Rows are points. Any point is a mix of the corners, with weights that add up to 1. It lies inside the corners' shape when no weight is negative. Say inside or outside, and name the corners with a negative weight.

Corners:
(1): [-32 -60]
(2): [-14   8]
(3): [46 14]
Points:
[-13   3] => inside
[-33 -49] => outside (3)
[18  6] => inside
[-13   5] => inside
[-41 -24] => outside (3)
[-5  6] => inside
[-33 -16] => outside (3)

Corners:
(1): [ -8   2  -9 -18 -22 -24  -3  26  10]
(2): [ -1   9  49 -13  11 -25  39 -30 -24]
(3): [ 16  25  12 -13  13 -21   7   8 -17]
(4): [ 31 -20 -24 -20  -7  -4 -21  -8  22]
(5): [  9 -17 -22  -3  -3 -33  30  35  -9]
(6): [ 29 -36  20  -9  25 -31 -10  -4  37]
(7): [ -5  25  11  37 -23  13 -30 -23  21]
(8): [-19  25   2  30 -27  60 -24  15   8]
(9): [-4 27  2 15 -7 33 -2 -7 43]
(10): [-25  -4 -42 -11   8 -20   1  32 -17]
Points:
[ -2   4   0  -4  10 -39  11   8  -2] => outside (4, 8)
[ 17 -17   8  -5  10 -17  -6   0  25] => inside
[ 12 -20 -32   4 -14   6 -31  10  39] => outside (2, 3)
[-11   9 -20  -7  -8  -4   8  21  -5] => outside (6, 7)
[ -4   4   0  -9 -13 -12   0  12   8] => inside

Corners:
(1): [ 24   0 -17  33 -11  20 -12 -11 -32   3   7 -23  -2  -5 -35   3 -11 -31]
(2): [-35  12   8  -1  -1 -21 -36   9  -5  -6 -38  13  -7 -10  15 -14  12  11]
(3): [-25 -35 -42  12   0   4  -7  17  -3  34  13 -30  22  -2 -22   0 -44 -22]
(4): [-12 -22   2  -4 -11  25  12 -24   6   6   5  -3  11  24 -47 -10 -33 -27]
(5): [-27  -3 -12   6   3  23   4   1 -29  11  41   1   2 -21 -45 -33 -25 -59]
(6): [ 13  -2  -4 -23 -15 -16 -14 -60  -4 -25  33 -31  17  23  24 -26  18  14]
(7): [ 15   9  10  -4  15  -8 -45   9  19  12   2 -10  15  -9  26  17   1 -21]
(8): [-21  -1  12  15 -15  -7  -6 -11   1  37   5   8  -7   5  32   9  -1 -19]
(9): [-11 -26 -16  -4  14  32 -24 -35 -17  16  15 -34  -3  -4 -33   5  -6 -25]
(10): [ 30 -24  21   1  20 -33 -14   4   7  -7   2 -24 -31 -15  22  14  -8  -4]
(11): [-43   2  25   0  -5 -30   7   6  -8  11   1   9  24 -51 -16   3   0  10]
(12): [ 32  15  10 -52 -22  -9  -6 -38 -44 -11   5 -24  -1   5  22  -3   1  18]
(13): [ 14  -2 -12 -52 -42  18 -22 -37  20 -18  41 -30 -24   7  17   1  10  26]
(14): [  3  39  -3 -25   3  -2  19 -54  -4 -30  14 -34   0   4  30   2  -8  34]
(15): [-12   6   9 -18   0 -14 -10   8  -5  12  -1 -34  -7   6   2  10  20 -14]
(16): [ -2  -4   2 -20 -20 -35 -26  -9  -5 -29 -24   5  -9 -17  28  29  19 -42]
(17): [ -3 -26 -12  14  18  -8   3  24   4   3 -13  13   9  -1  14  16  22 -13]
(18): [-16  10  26  -2   2 -32 -21   0 -27 -13  23  24   6   7   8  34  10   5]
(19): [ -7   0 -25   2   9 -10  -2 -10  -1  39   9   9 -18  -3 -46  -7 -14 -23]
Points:
[-13   0   3 -12   0 -10 -13  -6  -4   2   4  -5   0  -5   5  -1   0  -9] => outside (1)
[ -3  -6  -5  -5  -1   0 -12 -11  -2   6   5 -16   1  -4  -2  -1  -3 -13] => outside (18)
[-27  -8   4  21  12 -14  -4   6  -5  17   1  -2  13 -15 -14  -1  -7 -14] => outside (12, 13, 16)
[-21  -4   1   4   8 -17   1  -3 -14  17   2   3   2  -6 -14   2  -4 -16] => outside (1, 7, 13)
[ -2  -4   1  -6  -5  -8 -11 -15  -2   3   5 -11   2   1   4   5   0  -4] => outside (5)
[ 14  -9 -18 -12  -2  12  -6 -21   0   4  14 -32  -8   5  -1   0  -8 -30] => outside (2, 11, 18)
[ -6   0  -2   3  -4  -8  -5   5  -7   5  -1   8  -3 -13   0  12 -13 -18] => outside (6, 9, 15)

Corners:
(1): [ 34  36   4 -11  26  42  33  33   9  16   4  -8  54 -21   2 -32  -2  11
   0 -16]
(2): [  7  32  37 -18 -28   0  26 -28  -3  46  -1  -8 -12   3   8  -3   1 -11
   4 -28]
(3): [  4  -3 -36  33  20 -19 -24  -9  23 -16 -30   3  27  42 -42 -15   6 -22
  16  35]
(4): [-42 -40 -26 -40 -40 -33 -25  22  -4 -16 -16 -18 -23  19 -41  -9  19  31
 -15 -12]
(5): [-32 -37  -4  13   2   3 -29 -21  -8  24 -52  12 -21   9  22  -1 -15 -13
 -24  39]
(6): [  5   4 -28  -8  17  -5 -25 -18 -17  -7 -23 -11   5 -31 -43 -20 -12 -12
 -14 -22]
(7): [-22  22 -28  19  25  -7 -36   3  25   5  -2 -10  13  17   6  14  -9 -20
   4  -4]
(8): [ 13  -9 -21 -12   1 -31  33  23  22  19 -31 -21 -27  -4  17  30   1  46
 -17  33]
(9): [  3 -31   5 -49  21 -36 -40   5  33 -10 -30  27 -11  21 -38 -21  30  21
   5  20]
(10): [-39  32  -5 -13 -23 -19  47 -35 -45   1 -16   1 -17  -6  16  33  37   8
  -8   9]
(11): [  9  27 -40 -47  15  28 -30 -42  -8  53  14   8  12   1 -33  37  -8  14
  18 -17]
(12): [  4  24   7 -29  19 -24  12  14  10  60 -27  17  35  13 -27 -16  22 -18
  42  12]
(13): [ 19  17 -24  22  17  -3 -23  -8   4  48   4 -10 -27  25  26   1 -39  31
  34  13]
(14): [ 16   4 -12 -17 -29   2  15  27   9  22 -30   9  11 -42 -11 -13  -5  12
  38  19]
(15): [ 26 -30   4 -37  14 -22 -26  16  -5  26  -8  11   0  37  44  -6 -18 -33
  18  20]
(16): [ 19 -28  16  20   2  20  36 -23   9  31 -14   6  16 -44 -21 -17  34   6
 -25 -22]
(17): [-13 -42  17 -17  27 -18  17 -37   3  17   8   7   0 -18 -31  -4  -3  -5
  21  29]
(18): [-26  14   2  21  14  35  25 -28 -14  21   5  40  -5  -3 -24  17 -21 -19
  -5 -21]
(19): [-36 -15  38  30  -3  20 -18  27 -42  23 -12  27  40  -4 -19  37  -9  -4
 -24  -3]
(20): [ -4  20   4 -22  -9  20 -12  34 -19  28 -23  -3 -20  17  -3  33  39 -18
   6  18]
(21): [-41 -27 -26  21  -9  23  -6 -24   2  17 -57 -22 -22  12 -40  39   5  37
  26 -28]
Points:
[-12   6  -4  10   6   4   3 -16 -12  15   1   2   7  -1 -10   9   0  -7
 -14   3] => outside (9, 12, 14, 15, 21)
[  6   4 -13 -15  -1  15 -19   4  -2  32 -11  -3 -12  -2   1  11 -13  18
  -2 -15] => outside (3, 10, 12, 17)
[-14  -8  -9  -4   1  -3  -8 -12  -3  17 -16   7  -7   5 -19  10   0   0
   4   0] => outside (1)
[ -1  -1  -3   6   8  10   1 -15  -3  19 -10   5  -1  -2  -5  12  -6   0
  -1   2] => outside (4, 12)
[  4  -2 -13 -27  13  -7  -5  -2   3  11 -10  14  10  -8 -13  -7  11 -16
  -5  16] => outside (2, 13, 19, 21)
[ 15   0   6   4  17  -5  -2  -5   4  28 -17   7  25  -9   8  -8  -5  -4
   0  19] => outside (4, 18, 20, 21)
[ -5 -18 -10 -16 -10  -4 -11 -39   0  31 -21  16 -15  19 -25  -7  14  -5
  26  14] => outside (1, 6, 7, 8, 19)
[ 21 -10 -29 -16  21   9 -35  27  31  12 -33  12  10   8 -17 -25   9 -12
  -8  11] => outside (2, 10, 13, 17, 19, 21)

Corners:
(1): [ 12   1   9  -8  27 -13  32  21   7   1   9  23 -10 -34   0   5   2 -10
  -3 -15]
(2): [ 19  -2   5  -3   2  -7 -14  -9   4  14 -20  16  -7  32  20 -14 -26  13
 -15  31]
(3): [-14  16  19 -16  24  12 -13  10  25  39  23  41  16  46   3  14  28 -14
 -12  13]
(4): [ 19   8  11 -13 -13   1  37  11  12  -1  32   4   1 -26  13   8  25 -15
  -2 -21]
(5): [ 18 -15 -21   5  11  -6   5   6   9  -5   0 -25 -27   9 -28 -34  16   8
 -37 -22]
(6): [  4  -6  13  39  11 -13  10  28  -6   2   8  -6  22  14 -46 -18   4 -14
 -24  15]
(7): [-26 -14 -24  28  10  17  10  -1   3  28  10  16  -8  -2   9  -6  -6  32
 -12 -10]
(8): [ 12 -28   3 -31 -22 -40  31  40  54 -27   3  28   7 -14  34   0  -3  21
   0  -5]
(9): [ 10 -18 -19   9   1   3 -22 -37  10  16 -11  -4   3 -20 -32  -8 -12  21
   8  13]
(10): [ 29 -15  -4 -29  -4 -19  -5   1 -13   2   7 -26  32 -27  11  -3  26  35
  12 -44]
(11): [35 18 -4 -4 26 25 -6 -7 11 17 19 18  4 18 -6  4 10 31 26 12]
(12): [ -1 -14   3  -5  -9   5   3  17  -5   0  -6  -1 -24  18   1  12 -26  -2
  -1  11]
(13): [  9  19 -29   0  -2   9  -8  26   1   7   3  15  -7  33 -34 -29   9 -18
  23 -17]
(14): [ -5 -12 -12  -7  18  -8  60  -5  10 -11  11   3  -8 -12  -4 -10  20 -22
   3  -1]
(15): [  4  19  24   7  16 -18 -29   0  -4   9   0  -3 -28  10  -9 -17  -2  -5
   6  24]
(16): [-18  -3   0 -11  15  24  27  12   9  18  -1  -9  -9 -12  29 -10 -13   6
  -4  -2]
(17): [ -5  -7  27 -18  29  21  12 -18  18  -1  49  41 -12  12  17   8  -7 -53
  -4  28]
(18): [  0   6  26   2 -13   7 -26  10  -4 -24 -17  -3  20  16   8  27  -3   3
  12 -11]
(19): [ 15 -34  -7   0   5 -24  33 -13  27   9  11   1 -38  13   1 -17 -22 -12
   2 -18]
(20): [ 20  15 -27  35  12 -25  -9  24  -2   2   1 -31 -20 -11 -12   5 -21 -14
   0  -2]
(21): [-13  40  19 -22 -10   3   1  11   7 -10   9   6   0  36   5   6 -32  24
 -28   1]
Points:
[-10   9   1  -2  13   9 -21   1  -2  19  -2   3 -14  21   3  -2 -18   4
 -10  -1] => outside (4, 6, 8, 11, 14)
[ 5 -1  1 -2  8 -5 13 14  8  2  9  5 -4  2  3 -3 -2 -1 -5 -5] => outside (9)
[ 2 -5 -3 -2  3  1  4  4  8  5  9 -1 -6  7 -2 -5 -1  3 -1 -4] => outside (1, 2)
[ -4  -3   7  -3  11  -2  21   0  16  12  14  15 -14   1  13   1 -17  -1
  -9  16] => outside (5, 10, 13, 18)

Corners:
(1): [ 17  10 -36  -8  -7  48 -12   4  -4  20 -41 -16 -20  18   7  22   2  35
 -17 -18]
(2): [ 10  -3 -23  -7  -2 -19 -21  26 -12 -18  -3 -16  19 -39 -16 -23  21  26
  -3 -25]
(3): [ 25   5  26 -16 -10  57 -47  20 -16 -51 -13 -19  20  13 -18 -18 -17 -11
   2  -5]
(4): [ 10  30  -6  35  -6  -5   4  44 -12  30 -33  -6  -9   1  10 -12  15 -14
  16 -32]
(5): [-23  -1  41   8   7 -23  27  -6  -6  29  -9  24  -9 -38  16 -26  -1   7
  10 -32]
(6): [  9 -47   5 -15 -26  39  13 -17  21 -60  17 -10  -3  29 -39  -2 -42  -6
   5  20]
(7): [-32  -2 -44  19  31 -24  22   0 -35  42  14 -27  26 -36 -11  38 -31   5
  29 -37]
(8): [-10  13  41 -34   0  50  46  42 -34  13  20 -19  17   2  -3 -31  43   4
  34  15]
(9): [ 53   8 -48  -4  45 -30 -33   9  -9  20   7   5  -7  10 -17  25  -4  42
 -19 -25]
(10): [  3 -48 -16 -28 -10  16 -12  20  -7  34  33   8  15  -7  31  -6  10  16
  10 -29]
(11): [-33   0  -1  25  30   9 -22  -3 -14 -26 -32  34 -23 -12  19  -8  40 -20
  27 -32]
(12): [  8  12  -7 -27 -22 -32  15 -13   7  24 -24  13  55 -38   3  -3  33 -53
   4 -36]
(13): [-12  27 -14 -24  24  29  24  24  -4 -21  24  27   3  26  10 -15  -2  14
 -32 -25]
(14): [-15 -29  22  -8 -13  23   7 -13 -20 -10  20   0 -57 -17  42 -23 -27  -4
  18  16]
(15): [-49 -26  20   2   0 -11  18 -22  17   9  11 -15   8   1 -15 -15  34 -11
  -1  14]
(16): [ 21  21  39  44 -44  25  -8 -42   3 -22  10 -30 -41  10 -15   3 -14  17
   8 -31]
(17): [ 12 -13  13  -7 -41  36 -19 -15  15   5  26  -4   9 -13  -4 -36  10   9
  37  31]
(18): [-16 -17 -21   4  23 -33  43  -3 -29 -15   7  -1  59  -4  11 -16  -2  13
  -7 -19]
(19): [ 32 -13 -24   4  -8  32 -18  25 -35   3   2  11  14 -16 -19 -17  12 -28
 -35  19]
(20): [ 13  -1  -1   2  -6  19  29 -20  10   6  16 -40  22 -29 -10 -33  -2   6
   3 -32]
(21): [ 30  -6   2  24 -10 -13 -10 -11  44 -33  -2   7   8 -24  24   3  17  -5
 -14  31]
Points:
[-10 -11 -11  -4   1  13   9   8  -8  -1   0  -2  22 -12  -5 -10   6  -7
   7  -6] => outside (9, 14, 16)
[ 21  -2  11   7 -13  20 -11   6   7 -23  17  -4   7   9 -12 -23  19   5
  -1   4] => outside (1, 5, 7, 12, 14)
[ 11  18  -2   2   0  -1   3   8 -10  10  -4 -11  14 -12  -4 -10   6   3
  -1 -15] => outside (6, 10, 11)
[-11  -9  19  -3 -15  22   4  -9   2 -27   1   3   8  -9   1 -16   6 -11
   4  11] => outside (4, 9, 10, 20)
[ -2  -6  11   8 -17  14   6  -7   2 -21  -3   0   3  -3   6 -21   3  -4
  -3 -12] => outside (7, 8, 9)
[-37 -14   0  -8  -4 -16  31 -12   1   1   5   9  13 -22  19  -6  23   2
  17 -14] => outside (3, 4, 9, 19, 20)
[  0  -1   7  -8  -1  22   0  10 -12  -4   0  -5   7  -4   1 -13  12  -1
  10 -10] => inside
[  2   4  -2 -21 -17   0  26  -1   1  41   8 -14   9 -18  -5  -4   9   3
  14 -26] => outside (3, 11, 18, 19, 21)
